Each row of a before or after table is a point. The points were changed in one or more steps. Then noise was added and the rows were shuffled. The steps act on how far a point lies along the listed directions, d1 being the first. What was done? A step turns or swaps two directions, mirrors them in a line or flattens them onto one, adds a multiple of one to another, or multiplies one. Angles are multiples of 10 degrees, from the lower direction toward the higher: turns from -170 to 170, lines from 10 to 170 but not 90. Use the fewest steps. Two steps may share a direction if one is a turn and the other turns, adds or multiplies; they go together, in the order done. Otherwise the lowest direction goes first.
(in the rows, 128 means zero)

Directions:
(1): [ 94 127 177]
(2): [161 171 151]
(3): [164  88 152]
Before (10 x 3)
[[108 132 113]
 [147 125 142]
 [153 168 114]
 [148  94 136]
 [115 125 122]
 [119 123 141]
 [107 120 145]
 [135 179  84]
 [130 131 128]
 [111 104 136]]
After (10 x 3)
[[ 77 173 149]
 [146 127 121]
 [126 131 131]
 [114 140 107]
 [ 89 162  92]
 [195  41 167]
 [157 105 113]
 [166  97 162]
 [147 135 109]
 [  8 221 105]]
Steps: mirror d1 and d2 in the line at 70 degrees; multiply d3 by 3

Directions:
(1): [112 136 130 138 171 197]
(2): [111 187 126 176 143 101]
(3): [162 138 195 148 104 145]
Before (12 x 6)
[[136  86 120 103 138 194]
 [141 115  93 113 128 143]
 [125 104 111 113 135 148]
 [121  75 108  64 100  96]
 [132 120 114 128 102  65]
 [169 144 177 152  58  85]
 [142  93 147 128 126 196]
 [128  66  97  87 107 122]
 [151  94 158 116 107 143]
 [137 128 125 124 113  79]
 [131  61  80  56  89  76]
 [144 172 133 134 129 109]]
After (12 x 6)
[[136  75  77  77  70  66]
 [147  86 147 107 108 140]
 [139  94 146 128 135 208]
 [149 119 169 139 135 207]
 [141 127 125 134  88  50]
 [181 142 206 143  48  59]
 [159 148 137 146 118 145]
 [130 144  92 104 134 105]
 [140 126 123 123 106  66]
 [161 127 187 151  83 118]
 [139 132 155 146 127 152]
 [157 134 199 128  70  84]]
Steps: multiply d1 by 1.3; mirror d2 and d3 in the line at 150 degrees

Directions:
(1): [129 112 135  89 103 200  84 101 137]
(2): [205 121 124 153 157 162 120 170 120]
Before (11 x 9)
[[112 123 135  98  99 150 107  97 129]
 [116 135 127 103 106 160 116 108 127]
 [159 115 123 143 142 150 119 134 137]
 [ 91 134 141 142 122  83 142 113 115]
 [ 82 125 127  79 100 146 100 100 133]
 [120 127 127 106 126 148 111 126 132]
 [ 99 139 128 106  92 145 123  92 140]
 [123 125 141  92 112 153 103 117 144]
 [108 134 141 124 125 121 128 117 130]
 [ 81 159 126 181 150   7 206 140 134]
 [105 117 146 101 107 132 113  93 130]]
After (11 x 9)
[[143 126 139 103 124 151 108 131 139]
 [168 134 123 137 122 168 120 134 134]
 [164 124 138 162 145 121 129 150 109]
 [145 137 123 118 120 163 119 127 124]
 [127 130 127 113 132 147 115 132 130]
 [170 119 121 114 136 172  99 151 122]
 [168 115 143 125 133 153 111 130 123]
 [161 121 129 123 119 161 109 127 122]
 [ 95 124 126 121 119 121 126 102 143]
 [147 130 137 136 140 135 123 136 126]
 [170 144 127 194 173  78 177 176 128]]
Steps: multiply d1 by 0.7; multiply d2 by -1

Directions:
(1): [135 100 187 100 135 159 127  72 159 177 143]
(2): [123  91 150 183 154 103 148  96 161  78  88]
Before (13 x 11)
[[137  74 180 155 151 139 143  60 157 116 111]
 [129  82 193 146 166 149 137  53 172 137 123]
 [134 126 156  82 135 154 125 103 144 191 153]
 [125 161  78 140 112 119 127 155 102 109 114]
 [117 155  96 109 119 118 119 156  96 123 130]
 [145  39 233 122 146 175 140  27 211 147 132]
 [123 145 133 129 125 136 139 130 120 124 126]
 [116 142 116 106 131 115 131 151  99 138 131]
 [121 122 116 143 143 116 126 129 116 119 123]
 [118 122 145 106 128 142 130 123 133 167 145]
 [143 119 118 135 119 149 132 128 130 154 125]
 [125 132 144  95 120 140 128 119 131 165 163]
 [114  98 168 117 149 135 133  81 157 171 121]]
After (13 x 11)
[[117 112 158 113 144 124 139 108 129 145 123]
 [121 111 122 175 159  93 149 121 153  83  91]
 [134 131 148 100 118 161 123  90 136 175 137]
 [123 140 141 128 126 138 140 122 125 127 127]
 [111 111 130 157 142 110 144 130 139 110 111]
 [103 133  87 161 142  88 137 156 117  96  96]
 [118 160  61 169 136 101 127 185  91  68 117]
 [123 141  35 191 114  82 135 217 101   7  98]
 [122 114 162 103 135 139 125  90 139 151 130]
 [140 113 116 153 125 138 137 127 135 135 112]
 [130 154  63 149 115 110 126 180  77  82 123]
 [117 110 139 158 142 103 147 114 148  97 119]
 [125 128 122 118 134 132 119 127 111 147 140]]
Steps: turn d1 and d2 by 140 degrees

Directions:
(1): [195 157 149 191 131 138 124 174 118 131  96  76 149 119]
(2): [157 162  97  85 113  86 116 170 114 208 134 158 141 131]
(3): [144 193 112 108 153 136 150 123 141  97  77 149  76 183]
(4): [157 146  84 152 142 174 188  79  97 151 173 136 153 135]
(5): [131 101 101 117  99 132 196 154 160 108  71 159 167  89]
Before (13 x 14)
[[ 61 151 121  28 145 107  65 100 101 157 202 155  58 197]
 [154 137 132 126 132 120 145 153 165 100  73 124 113 123]
 [197 203  85 123 128 134 177 171 115 177  90 169 140 151]
 [163 194 128 110 141 130 143 159 137 152  66 127 101 142]
 [ 56 142  97  17 127  84  85 116 106 186 178 191  90 151]
 [119 125  95  99 108 130 169 146 134 139 118 175 149 102]
 [155 214 108 113 164 121  99 113  95 156 146 139  91 169]
 [136 195 102  76 120 102 113 136 123 163 127 177  96 161]
 [156 163 131 137 129 106 144 150 141 147 124 121 124 137]
 [ 96 160 124  68 127  73  73 129 120 184 167 162  76 178]
 [191 166 118 149 120 109  96 135  97 210 186 104 141 134]
 [146 143 118 140 131 139 156 124 128 119  87 146 128 132]
 [146 160 157 122 123 102  77 156 112 120 119 111 125 133]]
After (13 x 14)
[[138 117 148 164 120 112 136 138 140 134 151 100 145 111]
 [ 54  71 169 129 123 109  68  87 127 122 202 116 106 127]
 [158 111 130 123 113  96 131 169 154 150 107 126 148  92]
 [146  71 138 192  99 160 156 136 111 147 162 109 203  67]
 [134 134 169 138 119 108  73 145 110 104 129  94 135 121]
 [  6  56 153  85 130 132  88  63 117 102 200 136 106 113]
 [ 89  75 149 144  97 128  91 106 116 134 193 121 157  85]
 [153 128 159 206 141 166 110  76 118  99 174  63 116 134]
 [143 118 118 140 115 125 143 138 116 156 115 140 157 103]
 [101  97 115 125 113 151 174 128 137 101 125 159 151  91]
 [126 118 142 153 137 127  76 101  85 164 208 100 151  95]
 [134  96 160 149 111 130 115 156 121 175 132  90 171  67]
 [ 33  83 154  68 135 126  53  83 100 137 240 124  92 153]]
Steps: turn d2 and d3 by -140 degrees

Directions:
(1): [121 178 170 156  75 103 150 155 163 169 147  65 100 124 123 147  97 180
 123  91]
(2): [126  63 114 164 128 112 150 126  64 160 123 115 185 118 103 125 104 188
  71 142]
(3): [197 102  89 150 122 129  86 173 148 170 160 140  80  99  94 118  82  98
 125 165]
(4): [ 53 100  64 149 100 162 129 144 114 119 104 107  64 102 120 131 149 102
  95  84]
Before (10 x 20)
[[ 93 122  84 145  91 127 137 136 120 133 113 125  84 133 118 122 166 106
  106 108]
 [ 98  67  71 165 114 146 108 165  80 124 122  94  98 104 100 129 137 123
   60 113]
 [124 175 177 133 113  92 146 119 158 161 145 101 129 157 135 146 131 159
  142 103]
 [190 139 170  93 173  91 125 138 127 156 163 141 206 132 119 129 115 165
  127 173]
 [213 169 197  94 158  90 136 114 156 170 155 159 197 169 134 114 109 141
  193 176]
 [ 55  94  69 170  87 143 143 132  95 141 108 102 120 106 135 129 124 167
   61 102]
 [166 158 138 114 132 102  98 132 145 161 135 138 130 138 135 125  96 101
  153 150]
 [ 90  71  67 151 124 140 132 129  99 144 111 131 116 106 120 110 114 128
  111 140]
 [ 97  65  81 120 151 157 127 105  64  96 101 165 156 133 140 103 143 111
  101 146]
 [140 162 187  95 139 116 155  99 115 119 129 147 205 162 154 130 122 157
  121 138]]
After (10 x 20)
[[134 103  65 150 109 156  71 190 137 128 141 105  29  95 104 130 133  67
  100 115]
 [ 90 109  79 159  88 123 140 138 107 140 108 121  98 128 104 118 162 127
   96 109]
 [204 181 169  63 176 101  94 147 179 134 171 162 155 134 132 125 131 111
  171 171]
 [ 41 130  68 122 114 171 126 111 122  81  94 138 102 123 166 125 175 105
  109  97]
 [209 118 108 134 132  98  78 155 132 190 147 140 122 117 108 115  61 104
  131 182]
 [ 71 209 229  58 152 126 190  52 117  59 100 145 234 199 206 141 183 159
  144 103]
 [100 111 146 101 177 112 150  67  86 116 110 160 204 173 143 131 180 138
  127 132]
 [220 159 190  89 162  92 131 115 155 171 160 166 193 168 130 117 106 130
  194 188]
 [114 120  77 141 105 139 112 156 163 152 129 121  51 103 121 115 106  92
  140 127]
 [ 70 195 160 121  83 140 154 128 162 108 125  89  88 150 170 132 140 141
  142  73]]
Steps: add -0.3 times d4 to d2; turn d1 and d2 by 160 degrees; multiply d3 by 3

Directions:
(1): [135 163 100 126  62 114 150 126 125  80 136 117 110 139 110 193 153 111
 186  57 111 116 133  85 110 166 134  65  81 124 169 169]
(2): [ 70 109 162 160 147 122 131 153 118  74 143 127 169 153  89  76 141  95
  98  94 168  25 117 140 119 188 145 139 128 123 151 110]
(3): [150 154  93 150 179 131 145 171 118 137 107 153 156 117 118 175 156  92
 148  97 193 141  65 137 107 110 165 153 200 138 102 197]
(4): [126 156 124 122  81 137 117  97  97  86 157 102 124  61  45  99  94 107
 108 128 149 109 114 139 124  18 106 134 124 123 128 157]
(5): [204 142 168 103  84  64  95 226  97 103 133 155 101  99 149 135 141 155
 123 153 138 105  81 136 102 136 104 154 114 128 139  93]
Before (12 x 32)
[[125 170 141 127  61 117 132 170  56  25 169 125 141  84  37 127 150 107
  138  89 186  39  79 145 104 119 120 116 118 124 167 173]
 [117 140 119 140 173 125 146 171 126 109 128 136 155 146 132 157 157 103
  136 102 164 103 101 122 120 146 162 153 173 112 114 164]
 [120 116 131 115 166 136 114 137 132 168 111 148 136 110 135 101 111 130
   88 166 134 141 130 152 157  74 134 159 152 147  99 104]
 [152 154 158 146  85  79 116 222  86  54 166 140 145  98  78 147 176  75
  132  82 183  53  53 107  94 130 143 133 121 124 150 156]
 [138 169 134 140  64  76 140 174  70  53 143 126 114  72  68 143 149  79
  151  71 187  45  74 133  88 130 123 137 115 133 182 169]
 [139 148 120 151  97 110 113 194 103  58 148 131 157  79  55 132 136  88
  132  77 188  38  59 136  99 120 145 144 135 135 134 156]
 [115 134 112 137 135 147 158  75 104 109 140 118 132  93  64 118  99 103
  117 114 163 127 122 135 129  46 132 145 149 136  99 184]
 [102  92 142 126 160 129 138 118 127 157 140 122 128 154 136 113 153 130
  125 140 137 113 137 121 140 153 160 143 135 134 120 116]
 [119  96 154 118 139 140 101 119 131 141 110 123 141 152 151 114 112 165
  123 144 107 140 140 138 134 149 128 143 126 130 118 108]
 [ 62  89 159 163 178 143 134 115 136 147 139 119 149 155 145 104 134 114
  100 134 133 102 140 143 140 165 133 154 162 124 111  88]
 [ 96  98 139 140 146 123 139 116 133 131 113 127 134 160 132 140 135 133
  129 110 104 116 152 111 143 177 118 107 120 133 133 131]
 [137 135 124 127 157 115 126 121 138 165  94 120 127 145 151 134 130 145
  139 134 130 154 139 117 144 157 133 130 133 151 129 129]]
After (12 x 32)
[[122 157 122 137 148 126 135 162 108  87 142 126 149 105  88 138 137  96
  123 109 178  91  93 132 118  82 148 160 170 111 112 174]
 [ 80 123  95 130 159 167 144  83 148 159 114 130 145 127 110 123 115 108
  116 121 120 147 158 127 161  79 150 114 137 147 114 145]
 [136 180 131 141  47  81 136 163  59  35 153 115 113  50  41 133 137  73
  144  72 195  40  69 137  85  90 116 137 117 132 183 178]
 [ 57  89 158 163 179 144 138 114 140 149 139 121 151 166 148 107 138 111
  106 125 129 105 144 138 140 177 140 147 162 122 116  90]
 [104  96 141 121 150 148 115 106 143 146 106 120 144 174 166 131 122 159
  140 128  99 147 152 127 139 177 136 123 122 132 125 117]
 [103  90 142 126 161 129 139 121 122 155 140 122 129 155 139 117 153 130
  122 139 136 114 139 120 141 158 161 142 134 134 119 114]
 [126 166 105 152  74 122 114 159  94  30 162 112 153  53   8 126 123  72
  131  63 193  34  59 132 100  70 142 134 127 130 140 182]
 [130 171 138 149  58  99 127 174  80  30 181 116 147  79  27 146 162  50
  138  56 183  49  63  98  95  84 145 109 108 123 160 191]
 [122  88 162 133 155 101 119 158 128 143 106 143 128 155 158 125 133 152
  113 139 112 113 136 124 141 182 111 136 128 135 126 104]
 [135 135 133 129 127 134 139  94  85 102 147 121 127  63  53  94  90 112
   97 145 178 117 102 150 123   7 119 174 157 136  92 171]
 [137 133 126 127 156 115 124 123 138 163  98 121 128 142 147 127 130 144
  138 140 134 153 136 119 144 153 131 134 132 151 124 128]
 [129 176 145 123  50 119 128 167  45  11 173 119 141  68  16 118 142 103
  131  92 196  36  77 150 102  94 115 123 120 122 166 178]]
Steps: mirror d1 and d5 in the line at 40 degrees; add 1 times d3 to d4
